Each point is reached from the start by the listed moves, each made once or not at all, plus a little noise. Is the number of moves made odd or even? Then give how often each move was made.

Moves:
(1): [-0.32  0.79  0.74 -3.24]
(2): [-3.47 -2.53  1.78 -5.11]
Start: [ 0.72  1.47 -0.62  0.88]
Points:
[-2.73 -1.08  0.80 -4.10] => odd (0, 1)
[ 0.26  2.37  0.12 -2.13] => odd (1, 0)
[ 0.74  1.51 -0.34  0.82] => even (0, 0)

Moves:
(1): [ 2.28  1.75  2.75 -2.01 -1.45 -1.67  0.16  2.26  1.49  1.09]
(2): [ 2.00  0.26 -0.27 -0.01  0.70  0.12  1.19 -0.43 -1.51  0.34]
(3): [-1.96 -1.40 -4.18 -0.16 -0.11  1.75 -1.85  2.56 -0.50 -0.59]
(4): [-1.50  2.67 -4.26  1.94  0.52 -1.25  0.47 -2.44 -1.13  0.43]
(5): [ 0.52 -2.31  0.17  2.91  2.73  1.80 -1.55  2.47 -0.02 -0.55]
(6): [ 2.08 -0.94 -1.94  2.62 -1.45  0.84  0.62 -0.46  2.38  0.01]
(7): [-3.13 -1.00 -1.45 -0.35  1.25 -2.29  0.68  0.40 -2.64  1.92]
(8): [-2.33 -3.09  0.42 -2.44  4.36  1.30 -0.11 -0.08  1.69  0.17]
(9): [-2.66  2.62 -0.20  1.50  0.09  1.47  1.78 -1.25 -3.25  0.92]
Start: [ 1.77 -2.49 -0.77  0.18  0.35  0.13 -2.32 -2.31 -0.30  1.28]
Points:
[-0.36 -4.40 -2.12  0.21  6.71  5.04 -2.72  3.34 -2.33  2.42] => even (1, 1, 1, 0, 1, 0, 0, 1, 1)
[ 0.67 -2.58 -1.31  4.80  1.31 -0.27 -0.52  1.25 -2.24  4.67] => odd (1, 0, 0, 0, 1, 1, 1, 0, 1)
[ 1.28 -3.87  0.69  0.67  2.88 -1.95 -3.02  2.77 -1.30  3.77] => odd (1, 0, 0, 0, 1, 0, 1, 0, 0)

Moves:
(1): [-1.09  1.26  0.37 -1.67 -0.56 -2.23  0.10  0.16  0.33  0.73  2.56  0.37
 -1.45 -1.27  0.13  1.57 -0.09  0.06  0.21 -1.37 -0.18]
(2): [-0.29 -2.75 -2.40  2.53  1.48  2.22 -0.18 -1.28 -1.45 -2.22  1.47  0.85
  0.99  2.41 -0.09 -0.77  2.70  2.77 -0.86 -0.11 -1.56]
(3): [-2.32  1.31  1.79  1.00 -2.92  3.54  2.79 -0.05  0.33  1.11 -0.66 -0.60
 -1.16  0.20 -0.26  1.94 -1.15  0.71 -1.89 -1.76 -2.35]
(4): [-0.49 -1.43 -1.16 -0.73  2.99  2.68  2.61  2.62  0.68 -0.21 -0.40  0.11
 -1.13 -0.15  1.24 -1.54  1.58  1.38 -0.55 -2.24  2.41]
(5): [ 0.28 -0.11  0.25  1.14 -0.14  0.46 -0.79  0.65 -0.31  1.71 -0.29  0.66
  0.04 -0.39  0.35 -0.60 -1.72 -0.20  1.07  2.67 -1.70]
(6): [-1.68  1.20  0.01  1.63 -0.81 -0.03  2.02 -0.26  0.18  0.77 -3.09 -3.36
  0.21 -0.03 -1.09  1.48 -3.44  0.04  1.20  1.67  0.76]
(7): [ 1.05 -1.59 -1.58  0.34  0.56 -1.15 -0.06 -1.21  1.36 -2.92  0.01  1.95
  1.62  1.53 -0.84 -2.37  0.75 -2.32  0.37  0.09  1.52]
(8): [ 1.77  1.21  0.65  0.38  0.85  0.11  0.66 -0.42  0.45  1.05 -0.05  0.35
 -1.27  0.04 -0.03 -0.98 -0.27 -1.40 -0.01  0.96  1.32]
(9): [ 0.88  0.07  0.57  0.76 -0.05  1.27  0.80 -0.07  1.84 -1.49 -3.55 -0.74
 -0.67  1.57 -1.82  0.20 -0.85 -1.78 -0.23  1.37  0.64]
(10): [-0.02  0.09  0.15 -0.16  0.42 -0.79 -0.44  0.73 -0.60 -0.89  0.60  0.04
  0.13 -0.34  1.18 -0.80  0.24  0.36  0.80 -1.09 -0.34]
(11): [-0.81 -1.78 -0.50  0.36  3.04  0.07 -1.09  0.07  0.61  1.89 -0.25  0.05
 -0.27 -0.12  1.90 -1.54 -0.38  1.63  0.37 -0.89 -1.06]
(12): [-1.73 -1.16  0.37  0.74  2.45  1.10  0.95  0.96  0.43 -0.63  0.59 -2.01
  1.68 -0.07 -0.40  1.89  0.36 -0.09  1.80  0.59  1.88]
(13): [-2.05 -0.28  0.32 -1.50  0.82 -0.16 -0.14 -0.28 -0.98  1.05  1.09 -0.74
  0.37 -0.02  0.03  0.06 -0.55  1.61  1.56 -0.63 -1.18]
(14): [-0.09  0.69 -0.12 -0.95  0.25 -2.34 -2.01 -0.32  1.59  0.23 -0.50 -0.61
  0.17 -0.43  0.92 -1.88  0.02  1.06 -0.31  0.64 -0.36]
(15): [ 0.21 -0.18  0.46  1.88  0.43  2.14 -0.52  0.41 -0.65  0.16 -0.51 -0.40
  1.25 -0.78 -1.71 -0.38 -1.68  0.14 -1.06  0.74 -3.38]
(16): [ 0.95  0.84  1.56  0.79 -0.72 -1.87 -1.44  1.23  1.12  0.32 -1.03  0.78
 -1.42  0.12 -0.97 -1.70 -1.46 -1.40 -0.48  0.83  2.31]
(17): [ 0.34 -0.98 -0.02 -1.40  0.16 -1.17  1.44  1.05 -0.72  0.15  1.27 -0.92
 -0.13  1.25  0.42  0.98  1.01 -0.16 -0.48 -0.16  0.78]
(18): [ 0.94 -2.00 -0.49  0.39  0.24 -0.02  0.30 -0.82  1.92 -0.96 -0.35  0.35
 -0.44  0.06  0.11 -2.29  1.42  2.92 -0.16 -2.61  0.45]
Start: [-2.00 -0.15  0.02 -1.06 -0.93  1.83 -1.93  2.35 -0.99  1.72 -1.17  0.75
  1.19  1.52 -0.53  0.87  2.94 -1.22 -1.15  1.37  0.66]
Points:
[-4.18 -4.68 -1.28 -0.34  0.95  7.43  5.29  4.66  1.21 -1.98 -0.23  0.40
 -2.71  5.32  0.45  0.26  7.80  5.02 -4.43 -6.65  0.48] => even (1, 1, 1, 1, 0, 0, 0, 0, 1, 1, 0, 0, 0, 0, 0, 0, 1, 1)
[-2.53 -3.82  0.41  3.22  2.99  0.99 -2.45  2.13  3.94 -0.60 -8.24 -1.25
  1.77  3.68 -3.79 -6.38 -2.87  0.24  1.13  0.82  0.36] => odd (0, 0, 0, 0, 0, 1, 1, 0, 1, 1, 1, 0, 1, 0, 1, 1, 0, 1)
[-3.58 -1.57  1.66  5.05  7.56  5.82 -0.01  8.41  1.16  6.06 -5.58 -2.94
  0.23  0.11 -0.15 -3.26 -3.68 -0.77  2.03  4.78  2.72] => odd (0, 0, 0, 1, 1, 1, 0, 1, 0, 1, 1, 1, 0, 0, 1, 1, 0, 0)
[-6.06 -0.02 -0.10  6.04 -2.31  6.97 -1.23  2.22 -1.98  2.56 -4.38 -2.47
  2.80  2.32 -1.37 -0.23 -1.87  3.68 -2.13  3.81 -8.49] => odd (0, 1, 1, 0, 1, 1, 0, 0, 0, 1, 0, 0, 0, 1, 1, 0, 0, 0)
[-3.84 -0.67  1.00  1.61  6.74  5.11 -0.96  5.47  1.87  6.10 -7.99 -3.98
  0.09  0.81  0.47 -5.14 -4.13  1.54  1.50  4.64 -2.15] => even (0, 0, 0, 1, 1, 1, 0, 1, 1, 1, 1, 0, 1, 1, 1, 0, 0, 0)
[-0.51 -0.71  2.03 -0.79 -1.25 -3.05 -4.68  4.85  2.30  3.81  0.14  0.90
 -0.88  0.12 -1.31 -3.47  0.61  1.06 -2.45  2.23 -1.52] => odd (1, 0, 0, 0, 1, 0, 0, 0, 0, 0, 0, 0, 0, 1, 1, 1, 1, 1)
